Every row gives one point. Any point is a mix of the corners, with weights that add up to 1. It lies inside the corners' shape when no weight is negative. Is each point inside? If not, which corners have a negative weight?

Corners:
(1): [36 12]
(2): [-19  24]
(3): [-60   6]
Points:
[-57   3] -> outside (2)
[23 14] -> inside
[-8 20] -> inside
[-41  10] -> inside
[ 9 22] -> outside (3)
[-27  12] -> inside
[-18  23] -> inside

Corners:
(1): [24 22 -5 12]
(2): [-46   3 -27  25]
(3): [-56  13  -2  19]
(4): [ 35   2 -16 -60]
(5): [29 -8  3 -5]
Points:
[ 32 -10  -5 -20] -> outside (1, 3)
[ 55  -2   6 -17] -> outside (2, 3)
[23 -4  0 -5] -> inside
[-47  12  -4  16] -> inside

Corners:
(1): [ 21  16 -36  58 -10   0]
(2): [-23 -24 -21  -1  60   4]
(3): [ 36  -7 -14   7 -16 -22]
(4): [-35   2  12 -31  43 -44]
(5): [ 35  24  35  13 -40   5]
(6): [-52 -37 -20   3  29 -14]
(7): [-23  13 -19 -29  20   0]
Points:
[-16  -3 -20   3  15  -6] -> inside
[  0  10  16  -5   1 -15] -> inside
[ -9  -4 -22  17  -1  -5] -> outside (2, 4)
[-15   8 -16 -19  16  -5] -> inside
[ 13  24  -3  -3 -10 -11] -> outside (2, 6)

Corners:
(1): [-20  -3 -15  -5 -14 -24  25  15 -16]
(2): [-13  10  11 -11  15 -20  -2  28 -15]
(3): [  8   5   1 -18   5  27   9   9   2]
(4): [ -1 -42 -32  30  11  11 -13  24  -5]
(5): [-22 -27   7  14  21  60   3  17   3]
(6): [ -2  -3  18  37  12 -38  25   1 -23]
(7): [  8 -39  15 -12   6 -46 -13  -4 -23]
(8): [-37  33  16  51 -38  -1 -11 -19  43]
(9): [ -6   9  -6  16 -27  12   9  36 -37]
(10): [-27  -7 -11  30   7   7 -10 -20  -5]
Points:
[-16 -14   7  13   8  17  -1   9  -2] -> inside
[ -7 -15  -4  31  -6  17  -1   7  -5] -> outside (1, 2)
[ -4 -14   9  10   7 -17   4   6 -15] -> inside
[-11  -8   5  11   3 -14   2   0  -2] -> outside (9)

Corners:
(1): [ 12  39 -20  22   0  34 -29   9  -4  29  21]
(2): [ 14  -5   0   1  35 -26 -43 -26 -11  25  23]
(3): [  5  17  19 -25   2  36 -28 -21 -22  26 -30]
(4): [ -4  10  12  31 -48  26  11  28 -26  32   8]
(5): [-28  27 -19  -6  13   1  25  23 -37 -41 -28]
(6): [-41  11  22 -31  16  -2  -2  52  23 -33 -54]
(7): [ -8  17 -10  -1   4  16  35  19 -12  31   5]
(8): [  3 -26   9 -26   7   2 -21 -21  14   1   7]
(9): [ 29 -12   7  32  14  14   6 -15  41  -3 -30]
(10): [-36 -24 -19  22 -11  12 -12  33  15  37  -2]
(11): [-60  16  25   7 -49  36  17  14   7  32  -4]
(12): [ 24  11   1   0 -44  -9   7  -1  25   0 -54]
Points:
[-4  9 -2  1  5  9  7  6 -5 22 -1] -> inside
[-13   6   4  10 -17  13  20  24  23  -2 -26] -> outside (2, 3)
[  1  16   4  -5  -3   8   3   1  -1   1 -14] -> outside (10)
[ 33   6   6  -6   2   7 -12 -10   7  10 -16] -> outside (5, 10, 11)
[-10  13   2   2 -12  13 -11   9 -10  23   4] -> outside (9)
[-20   3  10 -10   0   3  -1   1   2  13 -33] -> outside (1, 4, 8)
[  7   6  -2   2   1   4  -6   3  -6   6 -13] -> outside (11)

Corners:
(1): [ 34   9   9 -20 -12 -33  24   5 -33   1  22 -21]
(2): [ 43 -15  -6 -60  19  35 -10  -1 -21  12  16 -43]
(3): [ 26  36 -11  15  -3 -28 -21 -36  17  29   1 -19]
(4): [ 34  30  42  11 -24 -39 -42 -19   8  26   7  48]
(5): [ -4  19  31  16 -12  28  18  31 -29  29 -17 -35]
(6): [ 17  -7  17  21  14 -29  37  18  12  12  25  -8]
(7): [-18  -2  -6   3  -6  41  25   0  12 -42 -25 -40]
(8): [-17  32 -37   1  12   2 -31  19  10  -5  23 -10]
(9): [-25  -3 -25  18   6  14   9  -6   6 -11  -7  31]
(10): [-15 -11  13   2  12   4  11 -43  11 -20  33 -15]
(11): [ 19   3  -8  38  -1 -25 -34   6 -12 -11   9  19]
(12): [-27 -26   1  -3 -30 -48 -25   6 -12 -21  -2   8]
(13): [-32 -18 -12  16 -34  11  37  -3  25  -8  49 -21]
Points:
[ 16   9  -1   3   5 -11 -19   2 -10   1   2   1] -> outside (13)
[ 11  -6  -4 -16   1   6  -6  -1  -8   1   9 -16] -> inside
[  4   9  -8   6  -4   0 -12   3   5   5   7  -4] -> outside (1, 10)
[ 2  1  7  1 -4 -5  2  8 -6 -3 14 -1] -> outside (3)
[ -4   0  -4   7  -2  -1   3   4  -3  -4   6 -14] -> outside (4)
[ 9  7  4 -4 -4 -6 -2 -7  1  6 11 -9] -> outside (11)
[  5   7   4   9  -3   6   7  -8   5   2  18 -11] -> outside (12)
[ 3  9 32 42 -8 -5 36 -5  9 -1  4 17] -> outside (2, 3, 8, 12)
[-13  10  -4  20  -7 -10   3   1   6  -5   9  -1] -> outside (2)

Corners:
(1): [  9  22   9 -29  -1  -9 -21   9   5  13 -26  43   7  -6 -10 -30  -1  25]
(2): [ 27  18  15  15  -2  26  39 -19  17 -27  32 -29 -28   4 -25  14 -15  33]
(3): [-12  55 -18   5  -5   9  15 -31  -6  -7  11 -35  -7  15 -38 -12  29 -18]
(4): [ -6 -11 -42  19 -39 -18  13  18 -37  10  19 -27  44  43 -11  18   8  10]
(5): [-21  -9   9 -17  44 -29   7  35  12  28  32 -36   6  25 -21   0  -5  25]
(6): [ 22  41   9  37  -7   9 -25 -22  21  26  -4  18  18  -3 -25  26 -20  24]
(7): [ -8  32 -12 -36  43  -6 -14 -17 -17 -47  15 -12 -18  11  33  26 -18   7]
(8): [-31  41  22  37  -9 -10  37  22  -4 -32  27  33  29  -1  19 -25 -35 -39]
(9): [ 20  40 -26  21  21   1  48  33  37   5  15 -23  23  43  11  -6   4  -1]
(10): [-33 -23  44 -26 -18  34   4  38  17 -21  19  22 -19  18 -34  47  -2 -22]
(11): [-33  16  57 -34 -30 -25  27   0 -10  -7 -29 -10 -15  28  25  11  29 -32]
(12): [  1  24 -16   7   1 -21 -39  -7  28   0  29  36  -7 -17  60 -48 -24 -17]
(13): [-35 -28  42 -40  30  39 -33  13  -6  33 -14  29  55  14  -2  -9  25  22]
(14): [ 24  53  -2  14 -26 -34 -17  21 -42 -37  13  -6   6 -11  45 -24  -2 -50]
(15): [-42  -9  18  -4   9  46  10  -8 -35   7 -37 -23   8 -23  -2  38 -14  -7]
(16): [ 24  41  31 -34   2  25 -24  10  35 -35 -48   4  42  20  17 -21 -55  12]
(17): [-32 -31  -2  10  57 -43 -49 -11 -23 -30 -56  19  36  12  54 -27  20 -10]
(18): [ 12  45 -14  -6 -31  -9  41 -10  41 -16   3   5  47 -18 -17   8  35   4]
(19): [ 20 -35  -3   0  21 -25 -15 -25  11  18 -37  49  36   3  36 -10 -13 -28]
Points:
[ 22  19  18 -30 -13   9  14   5   6   8   1 -26  -2  44 -36  19  14  20] -> outside (8, 12, 15, 17, 18)
[-28  -6  19  -7  14  10   7  15   0 -16  10  -1   5  24  10   2 -19 -12] -> outside (1, 6, 14, 18)
[ -6   0 -17  -3  25 -12 -38   3   5  19  -5  35  34  26   2 -25 -11   1] -> outside (2, 11, 14, 15, 18)
[  9  12  22 -29  20  18 -14  -4  11   5   4 -12 -26  12   2  10 -20  11] -> outside (4, 8, 17, 18)
[-3  6 -1 -2  3 -6 -3 -4 -2  3  2  3  8  4  4  3 11 -1] -> outside (8, 16)
[ 23  44  -3  -3 -10  -7   5  -6  11  -5   1 -10   2   4   5  -5 -13   7] -> outside (8, 10, 13, 17)
[-11  12  13  -7   6  -4   3  14   6  -4   4   7  11   9  -2  -3  -8   0] -> inside
[ -8   8   7   2  10  -7 -11   2   0  -8  -6   7  13   9   6   1  -1  -5] -> inside
[ -9   7   8  -4  -3 -27  -8  -3  -5  -1  14  15   2   7  10  -2  11 -12] -> outside (9, 15, 16)

Corners:
(1): [-24 -17  -6  21  -6  17  -9 -24   5  35  -3  -6  30  13  -8  11 -13 -22
  -9  -8]
(2): [ 21 -10 -52 -15  11 -26  35   2 -10  17  -2  -3 -28 -10 -21 -17 -20  -4
  21  36]
(3): [  1  20  13  -1 -52 -13  24   3  -5 -14  43  27  -1   8  13   9 -17 -32
 -27  23]
(4): [-12  -8  -5  26   7  -1  -9 -13  27   3  58  16 -12 -11  -2  11  24  -2
  10 -21]
(5): [-15  40 -20  20 -41 -37 -10   5   2  21  31  34 -31   7 -46   3 -28 -58
   7  28]
(6): [ -8   6 -11   4  -2 -13  -6 -20 -42   4  16  -3   4  10 -10 -18  21 -15
   7  -1]
(7): [  9  15   7   8  12  10 -28  16  16  -2  18 -51  23  42  17 -14 -20  -5
 -48 -30]
(8): [ 23 -42   8  37 -10 -40  21   6  45  11   2  10  17 -19 -34  18 -19 -35
 -27 -33]
(9): [ 42  10 -18 -22   8   3  -3 -10  17  -1  22 -44  26  16  -7  30 -35 -10
   1 -30]
(10): [-36   3 -13  27  31   1  -5  16 -24  12  32  15  28  21  -9  24  46  -3
 -15  12]
(11): [ 20 -28  -4 -13   0 -17 -26  29  38 -11  16 -29  -9 -32 -17  10 -18   9
 -17  17]
(12): [ 19 -24 -15  11  -6 -16  35 -22  14 -32 -36 -23  10  12 -12   7 -10  17
   3  -3]
(13): [  9 -22 -22  -2   8 -43 -60 -22  18  18 -32 -32 -24   9  -9  -5   2  -8
 -42   8]
(14): [  5  -5  -4  11 -12 -29 -32 -12  11  15 -16  34  -3   0  10  -5 -42 -21
  -7   5]
(15): [ -4 -16  11  13 -10  29   7  11  -3  -6 -21   2  -4   2  19 -13  49 -13
   3  13]
(16): [  3   3   8   1   3 -41  51   9   9 -21  -3 -15   5  23  18 -21  18  10
  33   1]
(17): [-21  -7  15  29  19 -27  15 -10   6  17 -35  27 -40 -20   7  11  23  14
   6  -8]
(18): [-25   7  -1   6  23 -13 -29 -23  15  17  22   7  -8  16 -44  -4   6 -31
   3  11]
(19): [-10   7 -20 -11  24 -25  19   5  22 -18  -9 -17 -23 -17  14 -14   4 -18
  28   1]
(20): [-10 -32   0  -4 -19   3 -13   0  -1  13  -2  24  10  11   1  26 -37   3
 -23 -35]
(21): [ 13  18  15 -26  -7 -10 -27   2  26   3 -19  -1  45   8  16 -10  15  16
 -28 -27]
Points:
[ -9  10  -6   4   3  -9   3  -2   3  10  11  -1   0  10  -2  -5  12 -19
   0  -5] -> outside (11, 12, 14)
[ 15   0  -2  -2  19 -15   7   2  13 -13  10 -30   2   5   5  -2  23   6
  -7  -6] -> outside (1, 5, 14, 20)
[  0  -8  -2   6   6 -12  -3  -7  10   2   0  -5   4   6  -3   1   1  -5
  -8  -7] -> outside (5)
[-28  23 -23   2  11 -12   0  -6  15  -5  -2   0 -13  18  19 -34  22 -19
  16  29] -> outside (6, 8, 9, 11, 17, 20)
[ -4   2  -1   8  -9 -12   7   2   2   0  13   8   0   6   0   4   3 -14
  -8   6] -> inside
[ 12 -14 -16   3   4 -22   4  -3  12   4  -8  -9   0  -1  -8   2 -13   0
  -4  -6] -> outside (3, 15, 18)
[ 32 -13 -18 -16  -4 -23 -20  -6  13   1 -28 -24 -16   0   3 -11 -20  13
  -5  -9] -> outside (1, 3, 8, 10, 18, 19)
[ -2   1  -5  11   3 -11   1  -9   1   8   1   0   1  13  -6  -3  10 -14
  -3   3] -> outside (11, 19, 20)

Corners:
(1): [-19 -38  -9  10  10   2  33 -28   3   8 -10  21  -3  -2  22 -25  18 -18
  39 -11]
(2): [-28  27  -3  -2 -30   1 -39  41  21 -20   0  -7 -21   5   5 -34  15   5
 -35  -7]
(3): [ 14  -5   3  28   3  34  19 -18   0  16 -43  18 -17 -38 -16  12  18  17
  25  19]
(4): [ -8 -12  25  21  10 -10  17  23 -32  10  13  -6  30  16  24   0 -12  29
   2  -6]
(5): [-10  12  -2   3  16 -19  14   8   8 -13 -32  20  27  15  34  -4 -42   7
  10 -23]
(6): [-12 -22   2  26  11 -25   1  27  23 -17  -4 -23  38   2  34   6  -1  -5
  -4 -15]
(7): [ -4  21   4  -4  -3   7 -31  12  35 -11  16   8 -16  12  -2   3  -7  -9
  -4  -2]
(8): [  7 -17   1   0  -6   1  28  31   7   3  -3  22  34  41  29   6  -1 -13
 -13  -1]
(9): [  3  -4  13  -5   1  26  45 -43  -5  -1 -25   3 -33  -8  -5  22  -5  17
  -1  27]
(10): [  8   4  -2 -23  -2  15 -30   6  21  -2  28  -2  16 -12  -5 -29   6 -14
 -29 -13]
(11): [  6  12  -1  22 -15  19  19 -58 -23   0  -6  14  -5  13  -9  -5  17 -12
   6  26]
(12): [ 13   7  -4  -6  -4  14  36 -35  -7  -6 -16  13  -8   2 -24   3  35   5
  41   8]
(13): [ 13  15   7   4  16 -30  10   2  18  21 -17  26   4  21  43   8  -4  18
  -5 -39]
(14): [ 10  15 -17  -7  -1 -19  -8  27  11 -11   5   5 -21  -7 -23 -17 -17   4
 -26  33]
(15): [-10   2 -13  11  36  31   0 -34 -16  23 -37 -12 -26  16 -24 -12  15   1
   5  25]
(16): [ -5 -15 -11  14   7 -11  31  24 -19  -8  16  14  28  10  18   4  -1  -2
  -1 -55]
(17): [-12  58   1 -22  -5  12  -3  26  36   8  26   1  -9 -26 -22 -19  -3 -20
 -34  12]
(18): [ 13  51  -9   6 -22  29   3  15  28  -2   4 -39 -14  -6 -14 -22 -23   2
 -10  17]
(19): [ -5   3  -9   6 -24 -18  -5  25   2  24 -11 -12  40  -3   6  25 -31  -3
  -6  -6]
(20): [ -1 -13  33  22  -1 -10  11  32   5  -8 -19   9   7  14  19 -18 -17 -23
   1 -19]
(21): [  6  -5   4  -7  11 -16  19  40 -17  -7  -8   6  22  17  60   4  -7 -15
  15 -20]
Points:
[ 3  6 -2 -2 -1  7  6 10  9  5 -2  0 -2 -2  3 -1  5  3 -4  0] -> outside (5, 11, 20)
[-4  5  1  6  2 -8 10 11  4 -2 -7  4  6 13 15 -3 -7 -2 -1 -5] -> outside (3, 10)
[ 0  7  4  6 -2 -3  6 16  6 -3 -6  2  7  7 10 -3 -6 -1 -5 -7] -> outside (1)
[  5  -7  15   6  10  -2  44  -9 -10  -2   3  15  27  13  37  -2  -1  -9
  15 -24] -> outside (2, 3, 7, 14, 15, 19)
[-2  0  0  2 -1  6  7  7  2 -2 -1  2  5  3  3 -8  0 -5 -1  2] -> outside (13)
[  4   9   2   6   6   3   4   5   4   8  -6   2   8   2   6   1 -13  -2
  -9   1] -> outside (1, 2, 12)

Corners:
(1): [-12  -3 -21  -4 -10  11  -7  -3  10   4   7  15  -7  12  25   1   1   8
  28 -10]
(2): [-23 -21 -12   3   5  25  -6  35   3  14  16  13  16   1  31 -31  -8   1
   4  15]
(3): [-15 -38   6  19  28   3   9  24 -15   1   0  16   0  18  14 -19  17   9
  -1  14]
(4): [-19  -4 -17  -9  12  -1 -22  -5  28  -4 -14 -22  14  -4  18 -13   2 -15
  18   0]
(5): [ 33  20  26 -13 -21   2  -6  -8  -2 -10  -8  14   4  -1 -15  -5 -20  -9
 -14 -10]
(6): [ 23 -25  37  -8  -1 -15   9  29  10   2  13 -17  -2  -8  35  11  30  13
  30  -7]
(7): [  5   3  11   6  -8  36  -1  16  -7   5  10 -26   1  10  -3 -10  15   9
  -3   5]
(8): [ -1  18 -13  11   9  18   5   0  -1   5   1 -24 -10 -22  -6 -20 -34 -11
  24  -8]
(9): [-11  17  -1  10  -7  28   9  12  10  -6 -14   7  -7  -3  -3 -14 -21 -11
 -17  -8]
(10): [  6  -3   3  18   4  -4  -1  19  10  -6  -5  -4  11 -11   8 -17  15  -5
  18  27]
(11): [-11   1  -7   7  -3 -43  32  24   3 -23  -1  -6   7  -8  60  -4   4   8
   1  -3]
(12): [ 18  12 -21 -22  12   0   6  -2   3   4   5 -24 -13 -23 -23  15  -4 -22
  10  -6]
(13): [ 12 -22  21   5  -9  -5   3  16   7 -19  -9  14 -13   8  26 -31  -3 -11
 -19  -2]
(14): [  6  28  19   0 -19  23   3  -1  -7 -19 -11   5  -7 -10   9 -28  17  11
 -18  15]
(15): [  2 -10  19  -7 -20  -3 -10 -19  10   0 -13 -15   8  -3  28  22  11 -13
  12  10]
(16): [ 20  -2 -11   1 -15  28   1   7  -3 -15 -20  23  -2 -14 -16  -3 -14   7
  -7 -27]
(17): [ 16   4 -18   3  29  -3  20   2  -9  -7 -23  23   4  22  15  -5  13  10
   4  30]
(18): [ -8 -11 -31 -12  29   2  -8   9  14 -32 -34   2 -27  -2   2  -5  -9 -10
  35   4]
(19): [  0 -15 -13 -15  -5  -2  -1   0  15  -7  -6  15  -8   3   2  12 -25  15
   2 -14]
(20): [ 15 -22  17 -12 -31  15  -6  -6  35 -50  -8  22  -2 -11  11  20 -25   3
  15 -46]
(21): [ -3   9   3  14 -14  37 -23  10   6 -12  -7  10  -2 -15  10   2  13  -8
 -28  11]
Points:
[ 17   0   9  -8  -6  -8   7   3   7 -13  -1  -7  -9  -5  13   1   0   0
  15  -3] -> outside (2, 3, 4, 9, 16, 21)
[ -4 -12  -1  -1   4 -16   5   9  11 -11  -4   5   3   3  34  -7   2   4
  18   4] -> outside (7, 9, 12, 16, 21)
[-2 -7 -9  6  7  9  1 17  8 -9 -5  1 -4 -4 15 -9  3 -2 12  1] -> outside (5, 14, 15, 19)
[ 8  4  4 -3 -6 -1  1  3  2 -8 -5 -8 -4 -7  8 -3  3 -3  5 -1] -> outside (2, 9, 17, 20)
[ 3 -3  2 -1 -1  2  2  6  6 -7 -6  2 -1 -5 12 -4 -2 -2  6 -1] -> outside (7)
[ 12   6   4  -6  -8   9   1   4   9  -7  -2  -7   4 -13   4   4  -4  -1
   4  -5] -> outside (1, 3, 13, 18)
[ 1 -7 -4 -1  3  4  3 10  8 -8 -5 -2 -4 -2 12 -6  1 -1 13  0] -> outside (5, 21)

Corners:
(1): [-29 -24  16 -52 -39 -21  13  10 -25 -13 -21  -4  -5 -19  -7   4 -16  17
 -20   8]
(2): [-49 -24  32 -37  -7  -7  29   7 -28   1 -23 -10  27 -30 -31 -23   2 -31
  13 -29]
(3): [ 24  10   6   7  -8   8  20 -14  -1  10  22 -10  13 -31 -12 -15  18 -26
  13  30]
(4): [ 23  22 -21  20  45  13  -6   1   3 -31 -30  28  11  45  31  10 -40   9
  -2  20]
(5): [  3  36 -20  40   7  30  11 -11  24  12  24  21  28 -18 -16  23  47   0
  18   5]
(6): [ 26  20  -7  34  14  22  22  48   7  13  29  44  13 -20  -3  10  25 -19
  -2  36]
(7): [-33 -36 -10 -39 -27  -3  -5   4 -51  12 -21 -17  43   8 -32 -25 -25 -24
 -15 -12]
(8): [ -9  18 -12  34  14 -11   0 -10  13  11  41   9   8 -26  -9   3  47 -56
  -9   8]
(9): [  7  24 -22  16  -2  27   6  15  35 -21  34   7 -24 -40  -5 -11  33 -24
  -1  18]
(10): [  6  56 -27  13  19 -10   0  -1  20  -3  17 -22   8 -18 -13   9   0   7
   4   9]
(11): [ 18  31  -6  41 -10   1  -5  31  31   2 -14  12  11  -8  10 -22  35  -5
   7  15]
(12): [-30 -35  17  -7 -41  -5  44  30  -9 -13   2  -7   4  11  -9 -12 -18   9
 -19  -7]
(13): [ -5 -50  36 -23  -7 -11   8  10 -52  -6 -13 -12   2  12 -28  -9   6  -8
 -25 -15]
(14): [ 25 -23 -24   4   3  -8  18  11  16  17  13  11   1 -55  -8  -5 -30  -6
  -9  15]
(15): [ -4  25  24  19  52  27 -13   6   3 -12   2  12  -1  36  50 -21 -13  25
   8   7]
(16): [  6  47  -8  17  24  23  10 -27  17  24 -24   9 -36  39  13  17 -29   8
  13  16]
(17): [ 16  36 -35  37  -4  -2   6  -1 -10  13  29  27 -19 -44 -24  14  -2  -6
  29  -2]
(18): [ -9 -21  29 -32  -3   2  13  12 -38  -8 -12   7  30   2   0 -31  -6   2
 -46 -31]
(19): [ 14  19   8  21  11   1  -8 -15  23   8  35  27   9 -57 -60 -24   8 -18
   4  48]
(20): [ 15  33  25  26  12  13 -29  -6   3  -4   0  -7  -1  42  32  33 -42 -14
  16  -5]
(21): [-40 -18  -1   9 -13   9  28  24 -37   6 -20 -21  23 -38 -20  -7 -10 -17
 -24   6]
Points:
[  1  13   0  13   5   6   9   2   5   2   8   8   1 -16  -8  -3   4  -9
   0  12] -> outside (7)
[ -5   0   2  -4   5   0   5  -1  -9  -8  -2  -1   2  -3  -4  -6 -15  -7
  -7   3] -> outside (5, 6, 11)
[  7  12  -2  -2   5  -2   0  11   0  -4   5   6  10 -22   7 -10  -1 -17
   4   1] -> outside (5, 12, 13, 16, 19, 21)
[  7  18 -10  14   7  13  10  10   6   6   4  20   3   2  12   4  -2 -10
   6   8] -> outside (10, 13, 19, 21)
[ -7  -5   0  -8  -5   2  16   8 -17   0  -8  -3   4 -17 -16  -3 -22  -8
  -9   3] -> outside (5, 8, 11, 15)
[  1   7  -1  15   4   8  12  14  -3   5  10  11  10 -18 -10  -2   8 -16
  -4  15] -> inside
[ 17  38 -28  33  26  20   9   1  13  10  26  20   7 -27  -6   2  10 -11
   4  25] -> outside (1, 2, 11, 12, 13, 20)
[ -5  -4  -2   0  -3   0  12   9  -8   2  -1   0   7 -20  -9  -3  -8  -6
  -9   7] -> inside
[ -7  -1   2   0  -1   2   7   8 -12  -1  -3   1  10  -8  -9  -8 -10 -10
  -7   7] -> outside (5)

Corners:
(1): [ -8 -14   1  -4  -9 -13  18  -2  15 -16 -41   9  -4  -8 -24 -12   0  11
  13 -20]
(2): [-27 -15  19  28  -3   1 -14  17 -18 -16 -31   4  14 -27 -18  19  22  -8
  13  11]
(3): [-31   5  -5 -11  60   0  18 -30 -12 -23  16  17   0  -1   6 -41  -6 -26
 -16  48]
(4): [-31  24   6   4 -24 -19  22  26  -2 -40 -21  -3   0 -10  20 -18  12   2
 -12 -10]
(5): [-14 -37  22  21 -17  13   7  27  -1 -42  -3 -12   2  21  32   1  -3  21
  -8 -15]
(6): [ 15   3  13 -26  15   8  -3 -29  11  30  -9  30  -2 -33 -26 -32 -21  17
  -3 -10]
(7): [  4  14 -16 -17 -12  14  19 -24 -10 -11 -20  13  -9 -23  10  -7 -10  33
   1 -15]
(8): [ 19 -28 -11 -14  -9  -4 -15 -16  46 -28 -24 -35  -4 -19  -8 -15 -10  -3
   1   3]
(9): [ 15  19 -14  20  -8  -8 -20  19  -7  11  -9  -3  16   0  -8  -2  -9 -31
 -19  -2]
(10): [ 15 -10   2 -17  11   1  41   4  49  30 -12 -17  -2 -13 -29  -3 -33   8
   6  -7]
(11): [ -1  18  19  15 -11  10 -31  17 -21 -13   3   4  22   6   0 -14  -3 -16
   7  30]
(12): [  7  14   7 -15  23 -19 -23 -24  14  18  -2  36  23 -24   3 -10 -30  -2
  20  32]
(13): [  2  -5   7 -17  21  -6  20 -36  48  33   3   7  -1 -46   5  -8  -5 -16
  19 -12]
(14): [ 19  16  11  -2  -1   3  -5   1   2  -8 -23  -3  -4   8  -5  10  22 -16
  -7  42]
(15): [-21 -11   3 -25  11  27   1  16  14 -17  18  22  -6 -36 -11   7   0 -12
  16 -15]
(16): [  3   1 -17 -32   0  14 -41  16  -6 -36 -27   6   3  -2  25 -26  22  13
   2  -6]
(17): [  8 -28  37 -27   6  -9  32 -16 -12 -44  -4 -16  28  12   8 -23  -5  -1
   1  -1]
(18): [-22 -11 -25  -7  47  34  30 -16  10   0  16  31  26 -13 -23  -8  20   0
   5  34]
(19): [  4 -18 -11  11 -26  -9   5  47 -28 -11  35  19  16   4   9 -24  14 -17
  -3  13]
(20): [-18  28 -12   7  44 -15   0 -39  16  14  34 -27  -2  17 -10  -7   3  -9
 -24  26]
(21): [ 14  26   6   2  19 -13  23  -6  31 -21 -23  -4 -21 -34   5  -8  -5  27
  16 -28]
Points:
[  2   6   5  -4   6   1  -4  -4   4  -5  -8   6   4 -10  -4  -9   0  -1
   1  11] -> inside
[ -3   4   1  -1  12   1  -5   1  11  -2   2   3   5 -10   1  -9   0  -8
  -1  13] -> outside (1, 7, 17)
[ -1  -1  -1  -7   8  -1   7  -2  12  -9  -7   2   1 -13  -1 -10   0   2
   2  -1] -> outside (11)
[ -2  -3   0   3   1  -1   7   2  -6  -8  -4   4  11   0  -7 -11   2  -3
  -6  20] -> outside (13, 15, 16, 21)
[ -3  -1   0  -7   8  -2   7  -7  10  -9 -12   5   0 -15  -2  -9  -1   3
   3   0] -> outside (11)
